Each point is reached from the start by the listed moves, each made 0, 1 or 2 times, or once backwards (-1), plus a little noise. Say if it took an odd or an even number of moves. Then give how often each move was made.

Moves:
(1): [ 2.8 -3.0  1.6  2.0 -1.3]
(2): [ 3.4  1.0  0.2 -1.3 -2.3]
Start: [ 0.4  2.0  1.2  0.7 -0.4]
Points:
[ 1.0  5.9 -0.2 -2.5 -1.4] -> even (-1, 1)
[-0.2 -2.0  2.7  3.9  0.6] -> even (1, -1)
[ 7.1  3.9  1.5 -1.8 -4.9] -> even (0, 2)

Moves:
(1): [ 2.4  0.9 -0.9 -1.2 -0.3]
(2): [-1.4  1.6 -0.1  1.5 -2.4]
(3): [ 1.1  1.6  2.2 -0.5  0.2]
Start: [ 0.4  1.3 -0.3 -1.6 -0.2]
Points:
[ 0.3  3.3  5.1 -1.4  0.6] -> odd (-1, 0, 2)
[ 6.6  3.6  3.6 -5.4  2.3] -> even (1, -1, 2)
[ 1.2  6.8  0.8 -0.3 -5.2] -> even (1, 2, 1)

Moves:
(1): [ 3.1 -1.2  0.5 -1.7 -0.8  0.2  0.7  0.5]
(2): [ 1.5  0.6  1.2  2.6 -2.0 -1.0  1.1  0.6]
(3): [-2.1 -0.9  3.2 -1.5  0.6  0.9  1.9  2.6]
(4): [ 0.6  0.4  0.1  0.6  0.5 -0.7 -0.1  1.1]
(5): [-0.9  4.3 -0.8 -3.9 -1.2 -2.3  2.3  0.2]
(6): [ 0.4  0.8 -1.1  0.8  2.0  2.4  3.0 -0.1]
Start: [-1.2 -2.3  1.8 -0.1  0.7  1.1  1.6 -0.3]
Points:
[-4.5  1.3  3.5 -6.8  3.4 -0.6  4.6  3.9] -> odd (0, -1, 1, 2, 1, 0)
[ 3.2 -3.7 -2.5  7.6  6.0  6.6  3.3 -2.1] -> odd (0, 0, -1, 1, -1, 2)
[-1.9 -2.1  5.1  1.4  1.0  4.1  7.8  1.8] -> even (0, 1, 1, -1, 0, 1)

Moves:
(1): [ 1.6 -1.8  1.3 -0.4 -1.4 -0.3  0.2  0.0  0.2  0.0 -0.1  2.6]
(2): [-1.0  1.3  0.8  1.1 -1.1  0.9  1.5  0.6 -1.2  0.6  0.1  1.0]
(3): [-2.2 -0.1  0.8 -0.5  0.4 -0.2 -0.9  0.4  0.4 -0.6  0.1  0.7]
(4): [ 1.4 -1.1  0.9  2.6 -0.1 -0.1 -0.4  2.4 -1.3  2.0  0.3 -1.2]
(5): [ 0.9  2.0  0.0 -0.1  2.1 -1.3 -0.7 -0.8 -0.4 -0.3  2.8  1.5]
(6): [ 0.2  0.1  0.0 -0.7  0.8  1.8 -1.5  0.3 -0.8 -0.5  0.7 -0.4]
(7): [ 0.2 -1.6  0.5  1.3  0.0 -0.3  0.6 -1.0  0.5 -0.5  1.1 -0.1]
(8): [ 0.6 -0.1 -2.8  0.5  0.6 -1.1  0.4  2.0  2.9  1.4  0.7  1.0]
(9): [-0.3  0.4 -1.1  1.3 -0.4  0.0 -1.1  0.2  1.1 -0.1  0.6  0.4]
Start: [ 0.4  0.0  0.6 -0.2 -0.1 -0.5  0.6  2.0 -1.3  0.7 -1.2 -0.3]
Points:
[-5.1  0.9 -6.0 -4.3  1.0  2.3 -4.0  7.0  6.2 -0.4 -1.7  2.3] -> even (0, 0, 2, -1, -1, 2, -1, 2, 1)
[ 5.0 -5.8 -3.0  6.1  0.1 -1.8 -0.1  7.0  4.6  3.7  4.1  2.8] -> even (1, 0, 0, 1, 0, 1, 2, 2, 1)
[-7.7  0.1 -2.0 -0.2  1.2  3.6  2.8  4.8  2.7 -0.2  0.8  0.5] -> even (-1, 2, 2, -1, -1, 2, 2, 2, -1)
[-3.9 -2.6  6.2 10.7 -3.6  3.0  2.2  5.4 -6.7  2.8 -1.0 -5.0] -> odd (-1, 2, 1, 2, -1, 0, 2, -1, 1)
[-0.8 -4.0  9.2  8.0 -5.1  2.8 -2.1  6.5 -6.3  1.9  1.9  5.1] -> odd (2, 2, 2, 2, 0, 1, 1, -1, 2)

Moves:
(1): [ 0.6 -1.0 -1.2  0.6 -0.3  1.5  0.0 -1.8 -0.8  1.2 -0.8  1.1 -0.4 -0.7]
(2): [-1.4  1.3  1.6  0.2 -0.6 -0.4 -1.1  0.9  2.0  0.5  0.9 -0.8  0.3 -0.4]
(3): [-0.3 -0.7  0.8 -1.0 -0.8  0.7  0.8  0.6  1.5 -0.4  0.9  0.5 -0.2  0.9]
(4): [ 0.1  0.5  0.9  0.1  1.6 -0.4 -1.5 -0.1  1.5 -0.6 -0.2  0.5  1.1  1.3]
(5): [-1.4  0.9 -0.7 -1.3  2.2  0.5  1.0 -0.5  0.3  0.2 -0.6  1.8  0.2  1.3]
(6): [-3.3 -1.6  0.7  1.3 -0.5  1.4  0.6 -0.3  0.3 -0.7  0.8  1.0 -0.8 -0.3]
(7): [ 0.7  1.9  0.6 -0.7  0.4 -0.6  1.7  0.7 -0.2 -0.4  0.4  0.2 -1.9 -1.1]
(8): [ 1.7  0.8  0.0  0.9 -0.8 -0.7  0.7  0.7  0.1  0.1  0.0  0.1  1.2  1.2]
(9): [ 0.9 -0.7 -1.1  0.1 -0.5  0.0  0.5 -1.6  0.6 -0.8 -0.3 -0.5  0.9  0.0]
(10): [-1.8 -2.3  0.7  0.3 -1.5 -0.4  0.2 -0.7  0.3  0.8  1.9  0.9 -0.8  1.2]
(11): [ 0.9  0.5  0.3 -0.4 -0.4  0.9  1.0 -0.8  1.2 -1.6  2.3 -1.2  0.5  0.8]
Start: [ 0.6 -0.1  0.3  0.0  1.9  1.8  0.7  0.9  0.4 -0.5  0.7  0.3  0.1  1.1]
Points:
[ 4.2 -3.0 -3.7  2.9  2.4  1.7  1.7 -4.3 -3.6  2.5 -3.3  5.1 -0.7  0.9] -> even (2, -1, -1, 1, 0, 0, 1, 1, 1, 1, -1)
[ 3.8  9.0  6.2 -5.8  3.6 -1.5  6.5  1.9 14.7 -6.5  9.2  0.6  4.9 11.4] -> odd (-1, 2, 2, 2, 2, -1, 2, 2, 2, 1, 2)
[-2.1  6.2  3.7 -2.7  6.8  2.6  0.7  0.6  4.1 -2.9  5.2 -0.4 -0.9  1.8] -> odd (0, 1, -1, 1, 1, 0, 1, -1, -1, 0, 2)
[-0.2  1.4  5.9  4.2 -2.0  5.3  4.6  2.3  4.5 -1.8  6.2  2.8 -2.9  0.5] -> even (2, 1, 1, 1, -1, 2, 2, 2, -1, 0, 1)
[ 3.9  2.5 -2.2 -1.8  3.9  3.3  9.3 -0.7  1.1 -5.2 -0.6  3.1 -0.9  1.1] -> even (0, -1, 1, 0, 1, 1, 2, 1, 2, -1, 0)
[-4.1 -3.9  2.4  0.4 -4.1  6.9  4.9 -2.1  4.3 -1.6  9.1  0.1 -1.7  2.2] -> even (1, 1, 1, -1, 0, 1, 0, 0, 0, 1, 2)
